Each row is a point. Each copy is the shape, with its points in the same order, turned, moved and blurred by noise. Say if it was mirrored as well.
In the rows, 128 means zero.

Shape (6 x 3)
[[151 162  95]
 [153 163 139]
 [ 95  96 133]
 [110 118 137]
 [154  84 166]
 [ 92 135 116]]
Copy 1 (6 x 3)
[[158 146  83]
 [169 139 122]
 [ 83 136 141]
 [110 140 137]
 [120  79 154]
 [105 168 121]]
Copy 1 is: only turned
Copy 2 (6 x 3)
[[142 123  84]
 [115 148 100]
 [150 111 178]
 [131 121 155]
 [147 182 166]
 [132  91 140]]
Copy 2 is: only turned
Copy 3 (6 x 3)
[[135 109  86]
 [155 142 109]
 [112 104 173]
 [124 116 152]
 [180 108 179]
 [100 109 136]]
Copy 3 is: only turned

Shape (10 x 4)
[[134 138 112 122]
 [133 159 149  96]
 [ 77  69 151 107]
 [154 100 147 147]
 [124 158  95 122]
 [170 124 125 163]
 [143  81 142 140]
 [103  95 155 119]
 [161 112 133 126]
 [182  94 126 141]]
Copy 1 (10 x 4)
[[153 137 101 142]
 [169 149 124  98]
 [ 89 164 185 128]
 [121  92 129 122]
 [149 159  91 151]
 [130  81 102 136]
 [113  96 147 132]
 [108 143 154 120]
 [151 102 128 131]
 [143  80 128 153]]
Copy 1 is: mirrored
Copy 2 (10 x 4)
[[143  99 121 115]
 [143 102 152  78]
 [212 126 169 155]
 [163 155 107 113]
 [125  77 120 119]
 [130 144  90 110]
 [181 151 112 128]
 [184 134 156 132]
 [163 130 102  99]
 [169 146  75 104]]
Copy 2 is: only turned
Copy 3 (10 x 4)
[[135 121 110 129]
 [137 161  84 125]
 [214 135 143 171]
 [144 139 164 120]
 [119 107  93 131]
 [111 129 157 112]
 [165 132 166 118]
 [183 143 136 157]
 [148 135 140 102]
 [141 125 167  89]]
Copy 3 is: mirrored
Copy 4 (10 x 4)
[[118 110 133 129]
 [ 77 127 151 125]
 [128 157 173 208]
 [144 163 139 126]
 [107  84 126 136]
 [146 141 115 104]
 [154 163 149 144]
 [121 159 154 177]
 [135 141 152 118]
 [161 149 147 103]]
Copy 4 is: only turned
